Every row gives one point. The window is the flat piece filled in between its corners: a triangle in 3 columns, a solid with four corners in 4, and so on. A path goes straight from each point to the next, and from the last back to the first. List the points from which the path goes on through the window.
(in the rows, 128 means zero)

Window (4 x 4):
[[173 153 108 179]
 [ 97  30  76 171]
 [133 148 178  99]
 [ 93 125 134  58]]
Path:
(1): [143 108 148  91]
(2): [192 107 105 110]
(3): [ 79 163 184 154]
(4): [133 148 115 212]
(5): [192 117  96 184]
(6): [201 100 110 104]
(7): [113 177 119 188]
(8): [ 72 117 123 107]
(9): [115  73 137  79]
(10): [132  83 128  91]
(11): [ 72 117 106 125]
(12): [ 58 159 138 112]
Through the window after points: 2, 6, 10, 12

Window (6 x 6):
[[131 152 165 101 130 124]
 [127 115 164 119  53 132]
 [140 127 106  87  62 131]
 [ 73 168 107 163  62 157]
 [125 111 162 178 249 216]
 [ 98  91 152  95 123 111]]
Path:
(1): [ 84 141 144  97 102 164]
(2): [134  93 101 159  79 108]
(3): [162 159  64 107  87  55]
(4): [ 94 128 168  84  53 132]
(5): [ 78 120 178  73  87 183]
(6): [114 118 125 137 120 113]
(7): [103 156 114 160  85 139]
(8): [ 54 157 127 130  61 180]
(9): [108 114 158 103 100 208]
(10): [131 119 135 168 149 132]
(11): [142 134 142 125 150  89]
(12): [100 108 149 106 138 161]
Through the window after points: 5, 7

Window (8 x 8):
[[109 134 219  75  47 230  93  49]
 [ 95  95 159  99 161  96 152 155]
 [191   7 123 118 107  88  90 161]
 [192 136 152 133 183  68  70 147]
 [ 84  97 108 159 142  92  76  88]
 [ 92 132  90 101 114  88 128 120]
 [168 146 134 178 124 110 133 151]
 [199 160 104 158 192 145 120 153]]
Path:
(1): [124 121 145 129 116 160  80 160]
(2): [153 144 112 161 130 133  96 170]
(3): [186 132 171 158 144  88 171  96]
(4): [177 126 145  97 130 108 163  82]
(5): [123 128 127 147 148 103  93 217]
(6): [ 98 134 147  99  92 151  72 157]
(7): [140 124 130 122 121 119 144  73]
(8): [171 144 135 135 103 106 124  47]
Through the window after points: 2, 6

Window (8 x 8):
[[220 136 181 150 132 187  95 125]
 [154  82  85  73  68 171 247  92]
 [166  84  77 152 128 137 104 134]
 [188 131 134 130 109  88 114 122]
 [154 126 127  73  61 174  83 161]
 [106 203 112  78 108 189  83 216]
 [110 131  96  77 159 154  79 131]
 [  7 114 126 170  50  50 152  84]]
Path:
(1): [132 176  77 145  84 169 108 113]
(2): [144 190  60 141  99 153  52  98]
(3): [137 115 168  96 135 139  89 193]
(4): [142  97 131 121 130 126 139 138]
(5): [160 166 107 175  92 169 100  92]
(6): [151 144 102 112 108 147 109  99]
(7): [174  92 183  96 124 170 114 200]
(8): [101 123 201  66 140 132 111 190]
(9): [109 148  16 139  57 171 122  94]
(10): [189 130 111 139  90 128 122  87]
(11): [149  74 145 100 120 147 154 123]
(12): [146 118 135 106 138 138 115 185]
(13): [127 160 103 125 108 149 102 119]
(14): [146 116  92 111  92 149 144  90]
(15): [159  73 126  99 104 148 185 118]
(16): [137 105 183  90 143  96 126 188]
Through the window after points: 6

Window (9 x 9):
[[ 92 166 130 153  97  83 153 142 150]
 [ 97  73 168 153   8 153 155 104 112]
 [151 151 137 103 130 109  85 133 114]
 [122  83 127  83 166 175  29 229 134]
 [138  94  71 117 189 160 103 160 131]
 [103 121 155 108  27 209 165 143 105]
 [ 99 143 150 183  81 178 122 109 127]
 [ 57 116 188 117  44 167 162  72 143]
 [126  45 209 140 111 239 190 173  66]]
Path:
(1): [ 21  96 112 157  66 138 146 100  63]
(2): [120 117 180 142  56 172 181 113 128]
(3): [135  86 165 120 101 177 144 153 133]
(4): [ 87 117 132 122  95 142 117 146  95]
(5): [104 133 137 118 108 128 109 131 106]
(6): [175 125 175 116  81 149 127 124 163]
(7): [142 128 148 140 123 144 119 142 138]
(8): [ 79  82 138  95 139 140  97 145  63]
(9): [ 87  91 107 109 137 165 103 159  84]
(10): [156 110 146 119 117 175 109 175 168]
(11): [112 114 163 110  69 164 167  99 167]
(12): [ 35 112 183 139  36 180 131 106  78]
(13): [ 70 128 142 136  80 159 136 128  62]
(14): [109 104 180 144  63 182 169 100 143]
(15): [136 115 169 123  70 178 142 139 140]
(16): [ 35 129 154 132  57 170 132 161  45]
Through the window after points: 5, 9, 11

Window (11 x 11):
[[103 148 131 130 131 136 111 136 116 144  47]
 [ 85 148 151 155 145 166 158  98  96 111 121]
 [135 157 172 112 123  95 131  98  88  99 139]
 [112 142 143 105 116 134 186 134 147  83  88]
 [173 167  15  92 138 105 140 132 106 129 134]
 [ 89 128 171 101 126 118 149  84 151 117 186]
 [163  84 157 157 114 185 150 205 144 151  91]
 [169 132 213  85 234 141  70  94 164  80 138]
 [159 196  80 109  76 137 159 101 138 122  99]
 [ 85  31 146 102  79 171 159  62   7 161 162]
 [173 101 168 158 174 116  94 107 157  99  75]]
Path:
(1): [116 117 109  98  95 187  87  84  92  89 164]
(2): [115 115 145 119 126 114 193 117  78 161 113]
(3): [134 132 161 117 160 141 134 103 118 146 125]
(4): [123 107 129 123 132 143 125 104 125  89 116]
(5): [100 100 113 103  94 209 112  86 116  40 134]
(6): [128 163 161 137 150 101 179 125 125 150  98]
(7): [149 140 152 110 169 127 151 102 117 111 126]
(8): [118 118 147 112  82 148  76 122 146  91 162]
(9): [101 147 141 126 107 137  94 119 142  69 112]
(10): [165 141 138 117 183 130 168 129 132 158  94]
(11): [138 131 129 113 166 109 167 113 126 156 113]
(12): [155 131 158 149  78 176  69 130 107  69 114]
(13): [157 108  99 110  91 137  99 137 128  39 154]
(14): [145 142 106 122 144 134 153 139 120 159 100]
(15): [168 144 138 113 175 132 126 134 145 140 112]
(16): [129 159 122 123 119 123 113 128 140  48 107]
Through the window after points: 5, 13

Window (11 x 11):
[[ 85 158 102 125 182 125 115 122 101 144 156]
 [106 123 132 117 132  77 152 171 146 147 131]
 [ 86 123 122 101 148 213 150 133 108 139 174]
 [209 110  28  76  54 152 210  16  86 105 202]
 [178  93 156 180  29 155 108  90 174  93 131]
 [199 117 212 160 149 180 230 106 138  77  57]
 [106 102 103 160  52 147  94 155 116 100  86]
 [162 103 139 185 104  81 188 181  87  55 145]
 [196 108 136 143  98 137  56 172 181 138 113]
 [ 90 142  67 189 110 132 166 153 115 167 148]
 [110 115 187 148 136 152 120 164  79 163 115]]
Path:
(1): [115 167 160 148 112 163 144 227  90  97  92]
(2): [190  48 113 137  74 112  81  65 184 126 140]
(3): [129  48 120 156 158 162 141 153 145 145  99]
(4): [115 145 159 160  93 139 120 153 120 122 131]
(5): [161 172 195 102  66  98 149 164 103  82 154]
(6): [165  85 118 175 129 147 151 136 143 114 103]
(7): [150  43 125 180 157 193 137 150 121 115 107]
(8): [139 156 138 116 107 145 177 101 127 125 165]
Through the window after points: 5

Window (12 x 12):
[[136 165  84  62 149 180 161 172 185 121 108  70]
 [173 195 134 155  73 150 147  50  96  92  93 124]
 [ 85  99 124  95 159 185 112  70 130 120 123 173]
 [214 148 120 168 103 227 103 110 135  99 109  28]
 [182 144 163 137 127 193 159 158  97  85 168  95]
 [145 102  67  72 139 143 168 134 126 112 198  24]
 [ 20 103 120 137 120 131  98 124  68 153  81 187]
 [232 101  64  55 121 188 163 169 142 162 165  67]
 [ 76 107 116 157 183  73 102 135 143 153 153 183]
 [ 67  23 166  82 110 122 101 138 169 114  72 165]
 [ 92 135 169  63 143 123  60  93  92 137  81 139]
 [224 175 122 174 163 178 171  75  56  76  63  68]]
Path:
(1): [111 141 134 120 143 148 152  97 107 137  85  90]
(2): [124 123 121 119 132 161  93 127 137  82 125 154]
(3): [135 119  99 106 136 122  96 134 106  73  66 144]
(4): [ 83 100 162  79 149 175 167 113 150 171 170 117]
(5): [128 106 160 107  98 147 161 107 153 148 120  37]
(6): [153 129  96 120 142 174 109 129 125 100 118 122]
(7): [108  99  73 124 150  82  96 141  79  58 138 128]
(8): [125 132 148 130 156 164 149 113 181 204 151 118]
Through the window after points: 5, 7

Window (14 x 14):
[[133 110 133 128 145 200 124 141 175 132  85 129  99 178]
 [111 156  99 111 165 172 179  82 144  89  57  98 154 126]
 [174  94 197 124 161 135  90 126 157 134 138 123  86 141]
 [ 75  98 184  75  98 147 146 120 177 132  95 180 171  94]
 [ 87 116 100 146 181 117 112 188 112 153 139 103 204  56]
 [129 131  49  96 116 140 111 129 136  37 178 105  94 185]
 [180 205 156 104 140 131  63 138 110 150  80 157 158 137]
 [105 144  22 135 118 106 142  65 203  99 137 101 109 106]
 [126  87 118 126 104   7  87 126 114 156 152 187 140 177]
 [126  70 124 153  55  86 116 116 129 116 148 135 130 135]
 [100 163 167 123 130 162 160 168  76 129  81  89  18  79]
 [ 50 131 175 131 102 134 169 125 172 124  84  64 102 129]
 [164 123 145 137 141 182 172 208 155  75 212 138 118 158]
 [ 74 127 103  99 142 148 170 111 122 201  92  46 156 101]]
Path:
(1): [138 109 133 113 140 128 140 160 151 101 116 115 130 114]
(2): [121 122 125 126 121 127 151 152 152 142  96  94 113 129]
(3): [ 78 126 130 105 144 142 125  93 112 146 144 119 137 128]
(4): [ 88 120 137 132 127 139 129 113 131 119 147 124 116 129]
(5): [135  98 115 116 121 120 153 137 169 113 102 101 113 119]
(6): [122 105 129 110 110 143 152 150 168 119  90 140 123 121]
(7): [ 98 148 173 102 134 138 111 112 119 139 118 136 131 113]
(8): [112 130 148 141 114 138 130 129 138 133 150 121 103 147]
Through the window after points: 2, 6, 8

Window (14 x 14):
[[186 177 156  92 164 131 120 111  89 132 112 129 139 169]
 [165  58  96  86 133 112 100 110 155 133 109 133  87 152]
 [ 78 127 195 117 134 130 159 189 131 146 115 135 119 132]
 [104 209  98 226  87 133 171 182 133 180 143  69 106  67]
 [ 80  98  91  89  85  78 101  88 141  76 113  94  91 206]
 [115 212 123 127  82 157 184 175 183 129  75 119 151 125]
 [ 87 169  91 249 197 191 149  45 112 126  57 137 150 157]
 [155 172 148 114 135 108 115  84 121  60  58 167  93  67]
 [128 123  73 116 173 211 130 118  88 124 138  71 101 140]
 [127 143 178 147 124 111  80 127 120  51  98 127 208 159]
 [121  96 140  62 111 104 167 103 143 136 123  93 146 133]
 [105  92 115  51 123  53  63 141 152 146  31  67 125 159]
 [175  97 130 112  72 140 115 111  39 154 109 147  98  98]
 [135 114  68  73 133  69 158 138 121 103  72 134 140 154]]
Path:
(1): [127 124 146 122 138 125 132 112 109  83  81 112 114 160]
(2): [145  91 151 115 145 125 146 131  95 137  75  68 115 181]
(3): [ 93 182 121  97 100  97  91 129 169  97 124 168 161 105]
(4): [105 170 117 114 139 128 118  96 132 134 106 141 132  97]
(5): [148 132 147 146 121 126 142 162 101 120  94 110 111 161]
(6): [156 123 171 215 136 140 196 112 129  78  19 100 102  78]
(7): [120 131 116  54 125 115  92 153 115 166 138 137 139 154]
(8): [100 140 133 122 107 126  89 126 119  81 116 150 175 139]
(9): [170 124 174 146 153  97 121 117 130  84  70  70 150 176]
(10): [123 145 153 174 147 129 144 125 121  97  72  95 128 140]
(11): [100 156 101  80 112 123 116 140 156 134 134 147 152 133]
(12): [120 117  63  85 139 145 105 114 129 148 120 138 170 140]
Through the window after points: 2, 8

Window (14 x 14):
[[ 88 102 132  84 142  80 156  51 118 100  77 169 147  60]
 [137 157 209 148 145 106 170  81 122 159  41  94 139 119]
 [129 195 196 127  67 149 222  95 150  95  57  92  99 178]
 [ 87 128 109  84  91  99 125 145 166 122 137 149 169  39]
 [157 169 185 171  91 153 199 106 153 131  53 166  53 133]
 [123 142 139 100  81  94 118 146  76  90  99 192 164  73]
 [142  38 108 193  66 193 168 184 119  56 166  90 175 158]
 [143  97  83  86  81  70 155 148 125 134 129 170 174 114]
 [110 147 127  62 157 124 128 129 136 121 133 175 158 118]
 [125 152  89 231 100 140 209 176 132  67 171 111 150 174]
 [ 49  78 135  98 118  79 140 121  67 148 141 153 122  75]
 [150 103 173  91 123  52 140 134 113  85 127 144 112  76]
 [ 93  66 124 203 118 125 179 206 125  64  83  92 130 175]
 [107 138 239 179  77 110 161  66 165 115  61 148 102 174]]
Path:
(1): [ 79 166 176 122 126 169 241 124 130 144 156 172 213 105]
(2): [126  94 207 147 154 126 206 154 135 117 151 161 155 139]
(3): [119 158  73 139  41 136 120 110 128  75  79 105 121 135]
(4): [113 106 148 153 111  94 117  84 106 134  95 120 112 123]
(5): [127 157 199 111 127 135 229 154 149 112  81 130 175 102]
(6): [106 129 164 130 114 103 176 134 133 117 102 147 160 109]
(7): [147 103 120 157 101 111 109  88  99 102  99  64  95 152]
(8): [133  89 112 104  86  54 117 107 117  92  64 125  87 118]
Through the window after points: 2, 4, 8

Window (14 x 14):
[[199 178  85 163  99 193 130 103 178  85 102 137  20  61]
 [ 59 133 131  48 197 124  44 118 160 134 111 102 186 129]
 [178 133  58 112 192 113 111 146 188  83 132 191  43 113]
 [ 39  69 192  89 163 180 172 128 119 152 154 152 206 188]
 [126 130 114 167  82 136 184 178 214  84  74 125 124  58]
 [ 68 124  81  54 156 125  86 140 179 118  70 104  36 136]
 [189  81  91 151 102 118 201  38 113 155 128 148 153 178]
 [109 132  98 117 129 145 179 156  56 159 117 172 183 163]
 [ 60 129 190  56 168  84 151 143  89 144 163  78 163 162]
 [ 86 143 134 194 107 121 161 103 144 181 151 140 157 183]
 [ 92 165 124  68 239 131 122 143 196 155  57 105  73  84]
 [ 65 135 136  20 154 142 129 169 182 201 157  88 167 144]
 [ 98 127  48 156 141 153 161 124 178 106 131 112  72  30]
 [132  57 153 135 142 122 125 150  81 203 139 121 146 154]]
Path:
(1): [ 47 104 157  74 123  64 139  71  92 199  86 142 171 108]
(2): [117 135 111 117 179 169 136 158 158 128 161 116 120 169]
(3): [106 135 115 106 180 137 149 139 161 118 102  97 133 147]
(4): [ 93 122 136  75 187 126  96 133 157 184 106 156  85  86]
(5): [104 131 123 113 114  88 149 120 127 144  90 208 112  91]
(6): [125 110 112 137 140 165 160 146 185 114 126  93 132 135]
(7): [109 114  49 147 199 193 160 185 178  94 147 128 162 190]
(8): [ 91 146 183  20  97  79 118 117 145 211 113 117 113  70]
(9): [ 90 117 148  99 115 114 145 113 132 153 113 178 105 128]
(10): [142 120  98 147 154 145 175 148 140 137 128  90 136 139]
(11): [122 112 103 133 186 164 155 126 126 102 131 101 115 173]
(12): [113 136 122  86 133 116 118 125 157 173 134 175 110 107]
Through the window after points: 3, 5, 7
